Every row gives one point. Each copy is the shape, with its points in the same order, turned, moved and blurred by noise. Is it also mirrored, or only turned?
In the rows, 128 means zero.

Shape, 8 rows:
[[ 79 138  65]
 [193 154  85]
 [ 89 174 157]
 [166  50 114]
 [145 129 112]
 [108 135 176]
 [119 141 121]
 [153  60 177]]
Copy 1:
[[ 72 138 114]
 [164 123  44]
 [159 183 155]
 [154  34 107]
 [152 116 102]
 [177 130 166]
 [147 129 129]
 [199  48 156]]
Copy 1 is: only turned
Copy 2, 8 rows:
[[ 57 160 152]
 [124 185  64]
 [136 176 192]
 [132  81  64]
 [126 155 117]
 [164 143 176]
 [119 162 142]
 [179  65 114]]
Copy 2 is: only turned
Copy 3:
[[ 86  59 120]
 [150 119  35]
 [ 79 154 147]
 [216  81 115]
 [129 113  98]
 [122 168 156]
 [107 117 125]
 [213 147 162]]
Copy 3 is: only turned

Shape (12 x 6):
[[133 100 155 115  85 156]
 [102 159  95 125 102 124]
 [141 167 152 101 114  91]
 [125 154  68 125 142 120]
 [134 179 136 134 111 136]
 [146 161  97 162 148 140]
 [ 61  74 170 129 132  57]
 [120  74 137 207 111  61]
 [146 102 171 135 110 150]
 [127  85 116 116 191 117]
 [151 183 119 206  89  78]
 [153 160  86  99  82 152]]
Copy 1:
[[130 110 106 107 180 147]
 [131 153  88 101  99 150]
 [161 158 136 102 126 103]
 [ 88 157  94 103  73 124]
 [124 183 126 123 128 138]
 [ 68 165 135 117  97 148]
 [187  47 132 147  82 113]
 [140  54 172  97  76 184]
 [116 108 137 121 170 147]
 [ 75  96 120 138 103  86]
 [140 165 174  87  71 196]
 [104 176  83  66 139 142]]
Copy 1 is: mirrored
Copy 2 (12 x 6):
[[149 125 142 133 165 165]
 [100 155 130 143  85 162]
 [119 109 124  93  96 122]
 [110 160  87 170  83 140]
 [124 158 138 107  87 142]
 [136 190  98 147  86 117]
 [113  65 182 192 128  93]
 [197 106 160 200 107 103]
 [153 134 138 123 161 138]
 [103 126  85 188 150  90]
 [192 159 147 144  33 127]
 [119 159  92 119  92 193]]
Copy 2 is: only turned
Copy 3 (12 x 6):
[[125 141 176 158 104 155]
 [ 80 175 139 122 164 128]
 [107 111 116 137 175 168]
 [ 74 169  99 100 143 115]
 [109 151 142  99 158 169]
 [114 163 117  68 132 129]
 [116  80 181 171 178  57]
 [189 143 147 143 159  54]
 [147 119 175 130 106 148]
 [ 96  94 118 110  97  78]
 [175 183 110  95 203 135]
 [ 83 191 116 138 123 175]]
Copy 3 is: mirrored
Copy 4 (12 x 6):
[[111 152 123  73 136 135]
 [110 167 139 164 126 136]
 [153 163  85 139 158 124]
 [113 125 146 187 159 150]
 [151 159 115 143 124 162]
 [146 107 141 161 132 166]
 [131 132 124 122 117   7]
 [106  74 111 132  63  66]
 [131 125 119  72 122 134]
 [134  78 162 127 188  93]
 [148 115  78 185  69 158]
 [ 90 171 121 143 156 185]]
Copy 4 is: only turned

Shape (14 x 9):
[[112 218 121 144 169 114 156 168 143]
 [118 155 119 167 140 119 159 195 109]
 [ 89 103  90 131  95  65 133 177 166]
 [108  99 143 154 133  69  64 161 132]
 [125  82 156 103 104 119  70 173 170]
 [ 74  84 135  93 123 134  89 163 104]
 [ 66  89 108 110 146 102  96 179 157]
 [170 161 238 129 123 145 183  93  92]
 [ 97 191  80 122  91  77 110 194 127]
 [179 107 148  99 175 166 130  69  65]
 [198 155 183 137  91 158 152 119 174]
 [ 80 106 122 124 113  94 104 128 160]
 [122 111 183 147 129 186  99  73  98]
 [170 138 179 177  97 163 152 119 126]]
Copy 1, 14 rows:
[[118 135 196 104 125  90  57 127 142]
 [109 127 135  99 166  91  79 155 115]
 [ 97 112  80  96  98 152  87 190 153]
 [122 188  90  80 134 184  92 158 119]
 [128 146  69 104  82 186  98 133  67]
 [158 132  55  62 119 146 118 110 112]
 [114 126  62  74 106 164  75 122 140]
 [146 132 220  95 148 128 196 125  41]
 [153 142 119  86  86 101  52 197 154]
 [191 151 144 152 172 143 192  73 107]
 [110 138 181 167  92 131 151 138  32]
 [104 148  92  83  85 159 122 144 144]
 [132 192 121 101 132 120 199  77  72]
 [104 157 157 134 140 102 166 141  47]]
Copy 1 is: mirrored
Copy 2 (14 x 9):
[[115 159 119 188 143 176 163 110  85]
 [156 124  96 183 154 136 107 118  82]
 [104  87  64 192 100  93 129 177 127]
 [159 105  60 154 152  89 141 144 187]
 [139  97  96 159  98 125 101 163 218]
 [114  71 125 143 171 118  95 161 181]
 [ 88  83  58 169 147 111 106 148 177]
 [196 134 249 171 140 102 133  81 145]
 [129 108  76 170 141 148 159 198  91]
 [148  70 201  69 132 116 126  48 151]
 [179 157 188 167  58 139 100 120 145]
 [101 111 107 157 128  93 131 153 164]
 [139 151 189  99 157  79  90 104 174]
 [185 158 172 145 110  92  87 114 124]]
Copy 2 is: only turned
Copy 3, 14 rows:
[[156 212 179 140 140 139 133 210 129]
 [128 169 148 123 144 177 149 138 164]
 [128 115 221 109 165 113 160 107 153]
 [176  72 152 124 201 150 146 145 143]
 [216  91 143 114 165 115 167  95 113]
 [154  57 121 111 115 128 176 132 129]
 [133  78 178 136 154 137 186 132 115]
 [193 192  53  32 127 125  81 154 126]
 [170 136 215 129 127 152 158 151 205]
 [143 142  13 113 135  67 138 172 140]
 [224 217 104 102 145  82  91  90 128]
 [156  92 176 110 153 106 128 125 119]
 [168 112  41 122 138 106  79 140 114]
 [173 183  85 103 157 134  74  98 141]]
Copy 3 is: mirrored

Shape:
[[126  89  99  98 209 149 105 146 204 212 169 191]
 [132 156 170  71  85  78 159  82 128 160 107 103]
 [147 130  78 177  78 194  87 147 169 100 140  50]
 [115 130 206 131 110 183  89 103 113 155 119  97]
 [144 160 165 180  74 125 114 154 165 136 123 142]
 [116 166 123  85 118 180 108 147  89 192 162 145]
 [148 116 162 119 205 173  74 184 153 124 161 130]
 [132 150 142 176 178  38  82 102 196 150 164 131]
 [119 180 145 147 117 186 176 121  53 123 157 139]
 [110  68 192 122  38 119 172  70  48 152 113 173]
 [ 81 116 133  74 152 217 121  67 158 190 131 186]
 [ 55  93 149  92   7  91 143 101 193 146 202 175]
 [ 66 143  55 136 136 163 130 171  92 165 123 155]
 [ 53 113 140 201  94 149 122 131 117 134  97 140]
 [134 136  55 128  98 125 102 102  76 136 158 192]
 [121 182 108  88 202 129  96  88 136 129  89 171]]
Copy 1, 16 rows:
[[156 115 126  75 144 117  11  94 131 121 149 185]
 [126 115 107 104  74  97 197 157 153 172 166  94]
 [184 137 156 208 154 125 104 127 203 104  73  39]
 [121 118 160 213  94 133 137 125 149 143 191 104]
 [140 146 127 156 136 190 163 121 197 151 120 123]
 [154 147 109 138  95 163  85 172 114 102 187  92]
 [157 117 140 156 204 133  83  77 134  97 195 127]
 [133 140  65 134 159  79 149  90 202 115 119 202]
 [131  99  91 195 133 187 142 198  83 131 144  85]
 [156  98 171 157  27 164 216 161  63 176 129 142]
 [ 93  82 136 130  58 135  32 115  94 129 156 122]
 [153  56 169  70  28 164 172 153 195  80  94 158]
 [125 178 141 128 140 149  80 197  89  91 102 112]
 [ 97 148 184 192 120 159 148 159 129 123  85 146]
 [177 163  80 132  84 155 129 133  77  81  82 114]
 [ 70 152  65 116 136  99 103  84  91 120 145 105]]
Copy 1 is: only turned
Copy 2 (16 x 12):
[[176 155 190  98 172  91 177 131 121 175  25 234]
 [100 160 128  55  71 147  76 140 100 122 106 110]
 [123 172 177 212 207 106  78 167 118 125 109  86]
 [ 92 149 104 144 134 124  99  70  53 140  69 122]
 [ 80 202 119 128 176 122 148 127 116 124 116 117]
 [141 139  92 109 155  75  76 119 111 207  95 168]
 [118 115 134 141 220 137 132 144  74 144  69 218]
 [ 75 149 166  93 154  98 147 109 165  35  63 177]
 [139 153  65 153 122 108  91  91  93 158 187 154]
 [127 159  69 106  14  96 164 124  44 154 113  74]
 [197 125 143 105 125 113 134  59 112 221  37 149]
 [ 64 136 181  70  84  60 198 146 134 205 114  65]
 [165 157  95 182 131 104 110 155 164 188 104 186]
 [ 91 180  98 206 100 122 169 113 142 157 103 117]
 [179 123  75 133 132  50 136 160 147 130 112 137]
 [177 100  97  95 142 173 103 104 167 129  66 181]]
Copy 2 is: mirrored

Shape (18 x 12):
[[177 180 144 155 150 201  84 136 138 141  84  81]
 [160 146 190 189 123 223  90 123  79 159  41 125]
 [ 91  85 126  43  82 108 156 147  78 149  85  81]
 [185 158 126 164 155 143 109  83 110 133  59 143]
 [112 185 134 127 157 142 149 109 148 162 180 180]
 [156 106 151 136 102 108 130  82 190 128 170 138]
 [100  89 150 119 129 123 182 128 140  94 145 162]
 [152 103  96  58 104 167 135 191 115  94 113 157]
 [ 96  99 114 137  79 123 154 197 109  88  78  66]
 [155 145 185 182 189 195  94 147 106 179  47  69]
 [ 69  85 125  85  83 116 153 141 142 115 104  79]
 [172 139 156 165 158 206 184  76 138 157 136 124]
 [142  98  95  86  70 121 189 173 102 120 103  68]
 [169 159 149 212 195 182  86 121  42 141  71  68]
 [ 62  73  62 112  96 153 155  81 159 127 162 126]
 [179 100 155 133 204 175 104 119 129 140 116 127]
 [ 83  81 134  92  56 130 138 126  80 114 188  82]
 [ 98 123 138  63  99 141 160 112 126  47  98  71]]
Copy 1, 18 rows:
[[149 102 176 136 208 175 167 116 186  85 150 125]
 [135 126 188 175 210 230  97 149 181  80 106 122]
 [100 201 156  91 150  94 146 177  91 165  71 116]
 [140 109 133 177 185 171 132  78 159  98  90 167]
 [ 96 132 126 171 102 138 156  75  86  63 185 119]
 [182  91 117 112  96 148 137 101  61 105 144 141]
 [103 138  74 108  88 163 137 126  81 117 117 101]
 [120 203  66  89 186 140 142 141 119 140 157 126]
 [101 126 121  98 168 155 171 186 126 211 104  90]
 [114  80 191 152 216 180 151 164 191  49  93 112]
 [100 140 145  61 125 119 144 152  87 177 102  95]
 [152 126 143 152 153 210 172  77  97  40 107  89]
 [130 177 119  99 175 133 202 164  79 188  92 107]
 [144  92 164 213 206 168 156 137 225  82  75  86]
 [123 132 118  89 130 109 113  65  41 153 126  47]
 [151 108 102 128 174 145 136 122 154  31 109 116]
 [165 181 142 120  95 106 136 168  80 173 128  51]
 [126 174 136  52 104 147 169 113 150 176  96 102]]
Copy 1 is: only turned
Copy 2 (18 x 12):
[[125 181 162 146 124 166 214  84 137 179 150  49]
 [ 90 165 147 207 121 138 225  88  43 145 144  50]
 [137 177 200 147  95 175  65 164  68 142  74 140]
 [150 196 115 152 173 148 194  80  98 112 114  79]
 [145 103 161  53 162 116 155  94 112 108 147 115]
 [167 104 132 126 130 111 139 100 171  96  67 106]
 [172  99 116 133 116 122 105 149 102 101 125 147]
 [182 135 156 164 117 176  96  82  95 182 135 178]
 [110 172 157 185  88 181 131 192 125 167 107 183]
 [ 93 207 148 178 129 124 193 133  87 185 170  17]
 [136 122 175 154 107 182  86 187 115 133  79 137]
 [149 130  82  90 111 115 193 110  79 148 111  60]
 [148 187 155 136  84 172 108 145  97 185  57 181]
 [ 67 249 105 160 119 156 198  99 101 138 179  47]
 [116  69 107 100 145 197  76 147 115 136  70 124]
 [160 162 115 153 141 117 131  72 110 158 156  45]
 [ 91 112 159 116  40 168  67 122 115 102  82 156]
 [188 144 151 144  56 227 122 168 115 109 103 127]]
Copy 2 is: only turned
Copy 3 (18 x 12):
[[ 87 158  76 194 178 171 109  77 153 154 128 196]
 [156 145  86 199 151 142  97  80 180 216  84 227]
 [201 151 137  81 193 154 165  55 120 132  34 106]
 [140 145  83 164 158 123 111 110 200 156 165 169]
 [ 48  90 129 120  93 105 149 126 134 128 107 131]
 [ 89 165 169 108  94 123  85  78 155  80 118 111]
 [134 144 172  83 120 114  92 148 111 124  77 126]
 [152 179 156  74 145 175 171 109  69 157 120 169]
 [192 150 145 125 194 205 121 126 108  87  46 162]
 [116 152  35 193 180 169  80  93 180 186  68 184]
 [165 128 162  82 183 161 107  79 106  99  51 120]
 [ 69 170 100 138 145  67 107 116 163 130  84 198]
 [168 196 149  92 196 174 179 109 113  85  55 144]
 [155 156  11 234 178 133 102 128 162 165 100 178]
 [150 111 134  64 119  99 111  73  84  44  86 156]
 [104 192  57 126 126 131  79 100 135 178 115 145]
 [171 161 165 139 124 114 145  65  65  83  36 107]
 [152 148 175 104 237 126 108  96  76 117  95 122]]
Copy 3 is: mirrored

Shape:
[[116 141 183 100 158 134 142 109 141 138 137  44]
 [122  96 130  72 104 120 169 148 114 121 118 205]
 [122 156 134 117 140  93 192 133 118 158 117  74]
 [135  56  55 149  99 185 184 154 143 153 173 130]
 [122 129 160 113 167 164 185  92 140 128  85  68]
 [ 94 124  63 163  79 206 158 128 120 119 153 125]
 [162  90 167  96 112 135 145 138 121 126 123 249]
 [129 158 157  89 123 157 190 113 107 179 128  89]
 [134 104 163 118  81 116 158 117 147 155  96  63]
 [130 134 144  89 157 110 138  77  76 157  70  55]
 [105  93 142 131 129 115 130 123 132 156 145 216]
 [138  81 151  89 138 152 123 141  80 150 157 195]
 [180 111  68 152  95 176 151 167 135 122 157 143]
 [104 141 119  64 131 140 143 129 150 138 112  48]
 [118 104 177 119 131 126 137 171  70 109 125 185]
 [143 152 145 101 130 118 142  78 128 128 139 102]
 [121 156 149 104  99 155 152 111 129 176 102  41]
 [125 156 130 117 151 150 135 141 141 177  83  90]]
Copy 1 (18 x 12):
[[177 191  85 171 125  86 145 130 108  94 120 146]
 [120 116 210 122 120 143 108 198 117 112 147 116]
 [114 159 108 134 142 127 136 119  83  78 140 183]
 [128  25 114 131 137 110  84 133 130  99 181  95]
 [166 189  72 147 103 134 119 142 106  66 146 108]
 [153  66  79 122 136 149  62 133 190 107 159 138]
 [115 131 237 163 114 151 136 176 152 137 137  75]
 [159 151 113 166 155 145 151 153 105  56 122 150]
 [179 130 123 150  73 134 116 125  82  95 122 163]
 [181 188  94 124 118 177 183 142  67 117 156 172]
 [132 125 197 101 125 133 133 127 147 137 118  76]
 [166 112 198 143 173 130 148 153 134 151 150  83]
 [ 93  65 106 174 135 136  78 138 143 146 155 109]
 [175 156  69 127 134 104 115 176  82 105 109 166]
 [148 165 213 146 152 134 109 139 133 157 168 133]
 [141 157 100 144 110 117 164 153 135 115 127 148]
 [189 140  68 160 120 148 128 144  89  78  91 168]
 [142 168  82 147 142 157 106 127  84 117  98 128]]
Copy 1 is: mirrored
Copy 2:
[[178 134 147 171 102 116  97  65 141 102 135  99]
 [125 123  93 120 128 172 231 116  95 141 106 121]
 [152 121 101 203  89 104 134 107 146 147 141  98]
 [114 126 102 101  89 174 179 202 211 100 120  85]
 [164 121 141 173 134 160  92  90 147 144 135  68]
 [106 107 107 109 129 128 143 188 184  90  63  67]
 [ 96 138 132 109 140 206 236  95 105 149  85 161]
 [136 125  88 203 112 148 129  74 157 101 108  88]
 [139  92 122 141 104 115 142  61 191 142 152  93]
 [113 132 108 184 147 110  96  67 112 130 187  83]
 [116 151 157 138 153 144 235 133 137 122 108 146]
 [ 92 177 124 123 125 179 207 102 105  89 114 129]
 [ 93 126  90  92  85 162 139 186 180 128  88 138]
 [190 127  80 143 122 102 102  90 144 113 140  87]
 [ 95 165 149 122  97 146 203  97  78 133  86 103]
 [133  98 129 169 129 122 117  91 129 104 127 143]
 [142 123  93 170 121 105 102  58 188 113 126  79]
 [142 176  99 163 139 116 111  96 170 159 119 104]]
Copy 2 is: only turned

Shape:
[[151 145 160 108  63 190 182 138 179 184 176 122]
 [137  65 176  72 117 112 101 127 158 202 110 142]
 [192 155 156 113 132 181  97 173 147 101  56 155]
 [121  95 101 111  70 153  76 108 136 155  63 136]
 [106 141 200 121 105 178 164 120  61 128 127 103]
 [ 96 171  89  80  99  72  96 149 184 110 114  83]
 [129 107 138 183 183 104 183 175 109 208 139 172]
 [125 147 105 100  92 102 156 212  90 123 148  83]
 [166 150 147 146 167 187 184  99  69 208 120 165]
 [217 156 151 171 128 162 140 199  60 190 145  94]
 [158  58 177 182 105 130 114 141  77 125 155 154]
 [114  71  94 111 112 159 177 110 137 155 108 172]
 [160 124 137 104 189 146 198 149 146 171 161 103]
 [143 113 111 159  72  90 162 110  97 170  58 159]
 [104  77 149  95 156  69 176 180 170 213 106 163]
 [217 149 187 117  64 168 181 116 174 120 144  81]
 [116  85 145 149 107 178 139 167 158 107  61  90]
 [ 94 105 181  91  64 108  78 137 181 112  97  87]]
Copy 1:
[[ 97 167 124 154  12  85  61 171 166 114 134 121]
 [116  92 133  94  50 112 158 110 194 101 120 182]
 [148 180 172 104  79 185 164 158  96 133 148 123]
 [170 116 177 144 106 113 159 127 180 153  80 130]
 [ 74 230 137 125 108 130  88 119 194 163 142 167]
 [ 83  91 164 123 168  94 132 159 136  67 116  72]
 [146 140  81 132 109  76 108  91 131 111 236 213]
 [ 71 139 187 132 157  83  90 194 150 123 188 151]
 [142 235  77 126  65  70 139 106 160 183 196 163]
 [112 191 198 105  65  76  96 130 124 183 249 158]
 [110 132 146 114  97 119  79  89 121 191 142 230]
 [147 137  90 189  94  96 147 150 163 144 112 187]
 [ 57 159  91 156  66  91 145 139 136 114 212 152]
 [181 177 163 143 130  51 133 109 141 113 110 201]
 [127 101  98 128  87  91 156 129 176  40 180 220]
 [ 51 197 177 148  11 100  93 138  98 118 108 122]
 [116 151 184 200 109 185 133 121 149 119 141 152]
 [ 81 105 190 119 110 157 111 112 177  80  74 133]]
Copy 1 is: only turned
Copy 2:
[[206 128 179 196 117 144 128 214 154 196 163 123]
 [201 150  74 119 110 186  91 152 175 143 129  79]
 [164  63 168 113  89 164 169 134 212 178  61 130]
 [153  73 115 114  70 202  75 135 119 170 103 128]
 [158 112 144 147 187  90 134 137 117 188 102 102]
 [164 102 128 137  74 153  92  66 180 164 190 201]
 [149 175 174  89  89 114 179 168 126  79 159  71]
 [142  98 151 204  91  94 138  80 153 122 169 122]
 [182 163 209  98 105 116 153 159  99 177  86  46]
 [152 138 195 200 108 149 229 120 125 143  93  64]
 [ 84 154 105 147 130 141 149 177 135 120  78 101]
 [170 117 155 114  74 119  65 198 121 131 115 106]
 [230 180 179 144  95  93 152 148 163 126 127 120]
 [107 114 191 109 104 186  68 133 117 118 127  85]
 [213 154 125  90  98 149  98 156 181  66 191  75]
 [183 145 202 214 157 162 120 172 194 192  97 161]
 [185  58 140 132 131 158 130 159 135 109  88 175]
 [166  89  70 139 150 188  87 124 186 169 145 180]]
Copy 2 is: mirrored
Copy 3 (18 x 12):
[[104 144 112 139 154 197 149  75  80  61 171 157]
 [ 92 205 159 128  81 118 130 126 134  52 125  93]
 [ 64 118 186 156 193  72 102 142 120  72 110 181]
 [ 48 145 171 130 105  81 109  79  89 129 106 102]
 [121 172  73 102 175 105 109 119 135 145 171 164]
 [ 83  91 137 193  74 154 140 137 141 146  57 140]
 [189 130 194  85 142 163  79 174 127  94 176  87]
 [134 109  92 158 146 177  55 124 147 128  80 133]
 [151 154 157 113 152 107  66 145  74 102 244 150]
 [171 145 149 190 224 134  39 105 127  90 172 121]
 [134 137 150  78 167  98  88  70 200  91 164  97]
 [ 66 123 156  61  98 147  84 118  89 101 160 118]
 [111 131 127 149 139 191  90 187 134  69 201 130]
 [119 161 214  95 106 130  61  87 111 161 132 146]
 [136 179 187  90  82 185 108 192 124  66 106  95]
 [ 64 158 137 175 177 184 131  67 151  80 180 210]
 [ 34 143 158 106 196 139 122 135 134 137 113 113]
 [ 59 168 129 146 114 121 181 100 169 122  65 127]]
Copy 3 is: only turned

Shape:
[[127  91  66  70 135 155 158  98 119  95 116 175]
 [142 134  71  56 146 128 101 136  81  90 120  79]
 [ 79  58  76 133 140 116 111 156 134 119 106 137]
 [149  79  83 168 119 121 162 125 126 183 193 129]
 [177  51 175  87 156  81 109 134 139 182 143 103]
 [175 123  79 186  79 158 146 154 162 145 130 154]
 [ 95  92  97 105 120 100 101 151  95  83 176 113]
 [158  81 158 126  56  50 139 118 146 190 133 168]
 [ 74  84 143 109  61  55 101 106 145  76 170 169]
 [107 162  68 157 114 132  92 166 152 150 171 184]
 [113 118 146 134 140 106 101  99 176 135  95  84]
 [ 72 100 173  82 168 149 157 114  65 120 140 152]
 [169  68 123 182 170  70  94  86  65 189 111  69]
 [179 127 167 140 126  75 148 125 173 136  94 162]
 [ 57  94 133 104  84 143  80 110 145 121 121  91]
 [ 73 170 123 147 109  77 164 147 173 132 129 144]
 [127 146  98  58  87 117 113  66 150  74 154  74]]
Copy 1:
[[159 135  62 111 185 193  95 104  93 105 119 162]
 [ 96  66  89  71 179 146 130 123 122 148  70 182]
 [186 115  89  98 143 150 174 128 111 160 171 136]
 [115 179  56 168 183 150 215 133 123 148 111  79]
 [123 176 165  89 206 102 190 174  53 151  99  93]
 [104 191  50 170 123 119 122 101 111 179 140  92]
 [135 106  65  95 138 141 182 185 148 125  97 149]
 [106 165 109 135 166 118 153 199  56 109 165  32]
 [185 100  61 135 140 115 132 232 106  77 131 109]
 [150 139  49 122 140 138 125 141 192 175 138  56]
 [158  97 168 147 137  87 145 130  98 143 111 109]
 [153 150 156  93 160 176 164 133 153  49 113 154]
 [ 68 116 182 166 191 151 233 168  97 190 126 129]
 [122 165 149 148 120 143 102 153  55 140 124  61]
 [168  98 109 132 160  56 158 138 138  99 152 149]
 [158 100  94 137  82 132 142 120 123 109 124  44]
 [132  60  71 148 176  83 110 141  94  96  45 147]]
Copy 1 is: mirrored
Copy 2 (17 x 12):
[[156  80  94 133 121 167 121 198  94 141 163 153]
 [138  69 110 138 158  88 147 138 178 129 149 158]
 [136  68 135 164 123 106 132 140  55 132  87 140]
 [181 180  93 213 153 133 147 110  62 135 128 119]
 [202 159  69 134  87  78 125 103 127 161  76 190]
 [144 177 117 227 139 170 122 159 114 113  98 100]
 [139  81 144 174 147  87 130 108 102 193 147 136]
 [146 196  45 146 104 110  96 153  79 202  58  98]
 [119  98 113 146 109 115  59 126  88 247 120  90]
 [106 156 144 199 147 118  57 128  81  97 133  96]
 [159 115 114 115  76 127 125  91 135 122  80 107]
 [127 140 157  70 112 113 169 148  66 172 166 171]
 [181 137  56 100 191 114 177  56 109 131  39 148]
 [179 179 109 111 100 138  87 167 136 142  48 109]
 [ 81  80 114 143  64 112 140  87 105 156 118 107]
 [155 149 164 142 107 107  92 146  90 136 106  39]
 [144  75  81 143  89 144 117 117 183 181 180  90]]
Copy 2 is: only turned
Copy 3, 17 rows:
[[157  98 150  86  83  49 127 115 150 146  65 119]
 [120  98  99 175 104  88 153 149  98 163  53 111]
 [117 103 174 150  95  87 103  84 117 115 123  72]
 [121 179 218 146 110 103 110 135 164  93 104 156]
 [143 166 103 182 153 146  65 121 154  73  64 114]
 [ 96 168 183  68  94 115 161 118 117 100 147 159]
 [ 81  63 158 162 117 106 117 154 165 122  94  79]
 [171 158 167  92 132 168  90 171 155  32 120  90]
 [138  44 166 101 133 138  79 181 195  92 136  68]
 [ 83 111 200 114  24 157 137 129 129 105 116 134]
 [162 110 108 158 125 147  88 112 113 114 167 138]
 [158 127 128 154  79 113 103 128 219 195  77  72]
 [163 195 114 249 117  84 129 141 161  64 138 125]
 [174 143 100  97 119 176 135 104 161  76 128 127]
 [131  90 135 135  98 120  48 154 109 168 156  96]
 [169  90 195 125  99 188 151 117 136 132 144 115]
 [138  41 114 126 138 113 109 194 114 163  91 159]]
Copy 3 is: only turned
Copy 4 (17 x 12):
[[ 81 102 130 180 114 147 112 154  54 123 132  84]
 [141 122  62 183 136  89  63 166  83 125 131 127]
 [120 136 128 154 154 141 102 114  56 106 204 146]
 [162  88 131 145 143 162 115  77 146 124 199  56]
 [198 160 104 128 157 131 171 146 109 195 185  97]
 [138  42 125 147 163 146 160 108 135  56 175 106]
 [157 114 106 172  90 135  66 121  99 142 185 158]
 [165  99 154 173 174 156 204  88 139 188 156 131]
 [117 113 176 182  86 175 140 118 123 199 170 206]
 [115  98 168 187 111  83 125  94 149  57 197 130]
 [132 181 103 113 171 146 140 142 142 117 138 154]
 [154 179 129 151  62 149 122  98  56 130 105  93]
 [235 189 126 144 220 173  83 133 128 130 160  85]
 [147 107 174 107 172 115 178 138 132 143 108 131]
 [115 166  70 183 115 169 138 119 117 106 164 186]
 [ 90 119 154 127 139 105 128  55 148 109 125 160]
 [ 86 112  59 178 112 145  91 172 162 171 119 155]]
Copy 4 is: mirrored
